Each point is reached from the start by the listed moves, each made once or not at all, plus a little noise. Is the number of moves made odd or even? Then give how often each move was made.
In the rows, zero is written as 128.

Moves:
(1): [182, 136, 150, 136, 131]
(2): [116, 185, 120, 150, 111]
Start: [164, 142, 127, 105, 102]
Points:
[148, 205, 118, 127,  88] => odd (0, 1)
[203, 204, 143, 136,  88] => even (1, 1)

Moves:
(1): [186, 150, 128, 123, 119, 128, 126, 124, 120]
(2): [105, 201, 130, 132, 139, 125, 136, 127, 127]
(3): [120, 125, 196, 119, 126, 130, 121, 121, 119]
(4): [142, 124, 140, 224, 129, 133, 140, 126, 137]
(5): [144, 130, 133, 122, 204, 147, 131, 125, 121]
(6): [125, 133, 125, 116, 107, 217, 153, 106, 149]
(7): [133, 121, 135, 117, 136, 107, 219, 138, 114]
(8): [131, 130, 139, 126, 119, 154, 118, 222, 140]
Start: [100, 129, 116, 131,  94, 104,  75, 114,  96]
Points:
[169, 153, 200,  96, 127, 241,  81, 171, 101] => odd (1, 0, 1, 0, 1, 1, 0, 1)
[ 93, 121, 193, 110,  99,  88, 164, 117,  71] => even (0, 0, 1, 0, 0, 0, 1, 0)
[ 89, 205, 134, 215,  73, 219, 112, 186, 136] => even (0, 1, 0, 1, 0, 1, 0, 1)

Moves:
(1): [193, 117, 129, 133, 136, 136, 128, 131, 117, 139, 119, 139, 116, 124, 127,
 131, 110, 146, 141]
(2): [140, 195, 134, 141, 120, 130, 107, 133, 129, 110, 135, 126, 123, 135, 119,
 138, 131, 145, 129]
(3): [135, 117, 190, 113, 113, 120, 109, 140, 122, 132, 120, 137, 138, 127, 117,
 143, 150, 126, 129]
(4): [128, 124, 135, 181, 138, 120, 137, 124, 117, 119, 130, 128, 126, 128, 121,
 128, 130, 123, 126]
(5): [117, 139, 141, 118, 193, 136, 121, 123, 130, 126, 142, 147, 131, 119, 131,
 121, 128, 128, 131]
(6): [122, 125, 134, 135, 124, 187, 124, 101, 136, 134, 117, 127, 150, 129, 116,
 126, 118, 145, 126]
(7): [129, 133, 139, 121, 131, 138, 174, 131, 130, 130, 131, 133, 130, 128, 125,
 134, 127, 131, 125]
(8): [124, 121, 118, 132, 123, 148, 118, 187, 130, 133, 142, 132, 125, 143, 124,
 133, 137, 134, 128]
(9): [129, 126, 130, 139, 131, 119, 128, 124, 170, 145, 125, 126, 124, 128, 134,
 134, 123, 139, 133]
(10): [125, 136, 130, 136, 132, 119, 127, 128, 108, 167, 122, 136, 130, 115, 122,
 129, 135, 136, 124]
(11): [130, 123, 124, 131, 117, 129, 122, 114, 128, 139, 179, 133, 122, 123, 123,
 142, 131, 116, 124]
(12): [123, 136, 124, 133, 110, 131, 116, 124, 119, 121, 116, 186, 109, 136, 137,
 139, 125, 133, 129]
(13): [129, 127, 119, 127, 124, 117, 130, 130, 131, 123, 134, 144, 172, 132, 125,
 130, 135, 135, 129]
(14): [129, 128, 125, 127, 127, 124, 129, 125, 125, 142, 122, 123, 125, 170, 126,
 122, 137, 120, 132]
(15): [131, 128, 129, 129, 133, 139, 121, 131, 122, 130, 130, 119, 134, 125, 180,
 132, 136, 133, 131]
(16): [130, 129, 109, 129, 138, 129, 128, 125, 120, 122, 111, 123, 121, 129, 123,
 182, 117, 117, 132]
(17): [140, 120, 105, 125, 133, 133, 142, 118, 129, 125, 122, 128, 119, 110, 124,
 128, 184, 128, 154]
(18): [119, 120, 125, 131, 132, 119, 127, 124, 116, 119, 142, 120, 109, 142, 125,
 135, 126, 173, 127]
Start: [154, 145, 124, 122, 118, 177, 113, 121, 109, 132, 106,  99, 126, 136, 135,
 122, 151, 129,  72]
Points:
[218, 123, 159, 118,  98, 171,  85, 123,  63, 135,  70, 156,  80, 197, 116,
 208, 143, 178,  99] => even (1, 0, 1, 0, 0, 0, 0, 0, 0, 0, 0, 1, 0, 1, 0, 1, 0, 1)
[169, 146, 102, 118, 102, 207, 143, 104,  98, 135, 147, 157,  99, 119, 182,
 153, 218, 133,  97] => odd (0, 0, 0, 0, 0, 0, 1, 0, 0, 0, 1, 1, 0, 0, 1, 0, 1, 0)
[216, 139, 112, 168, 206, 198, 170, 173,  81, 175, 123, 166, 146, 110, 108,
 128, 208, 167, 110] => even (1, 0, 0, 1, 1, 0, 1, 1, 0, 1, 0, 0, 1, 0, 0, 0, 1, 0)
[190, 192, 161, 177,  94, 249, 113,  77,  81, 130, 106, 157, 108, 166, 139,
 228, 231, 135, 110] => odd (0, 1, 1, 1, 0, 1, 1, 0, 0, 0, 1, 1, 0, 1, 1, 1, 1, 0)
[193, 130, 118, 203, 210, 240,  98, 131,  98, 200, 101, 124, 103, 187, 105,
 185, 129, 204,  86] => even (1, 0, 0, 1, 1, 1, 0, 1, 1, 1, 0, 0, 0, 1, 0, 1, 0, 1)
[242, 183, 187, 184,  95, 239, 128,  96,  80, 121,  69, 182, 113, 125, 102,
 169, 206, 181, 109] => even (1, 1, 1, 1, 0, 1, 1, 0, 0, 0, 0, 1, 0, 0, 0, 0, 1, 0)
[221, 217, 199, 129, 151, 182,  60, 124,  59, 170,  88, 190, 103, 165, 113,
 153, 163, 167,  95] => odd (1, 1, 1, 0, 1, 0, 0, 0, 0, 1, 0, 1, 0, 1, 0, 0, 0, 0)
[149, 148, 203, 109, 175, 185, 122, 189, 131, 193, 124, 139, 138, 130, 119,
 143, 183, 158,  74] => even (0, 0, 1, 0, 1, 0, 1, 1, 1, 1, 0, 0, 0, 0, 0, 0, 0, 0)
[145, 131, 155, 124,  89, 153,  72, 104,  56, 175, 121, 165,  81, 186, 110,
 219, 183, 157,  69] => odd (0, 0, 1, 0, 0, 0, 0, 0, 0, 1, 1, 1, 0, 1, 0, 1, 0, 1)
[147, 206, 139, 216,  96, 239, 111, 131, 109, 169, 168, 167,  90, 166, 101,
 179, 151, 222,  62] => even (0, 1, 0, 1, 0, 1, 1, 1, 1, 1, 1, 1, 0, 0, 0, 0, 0, 1)
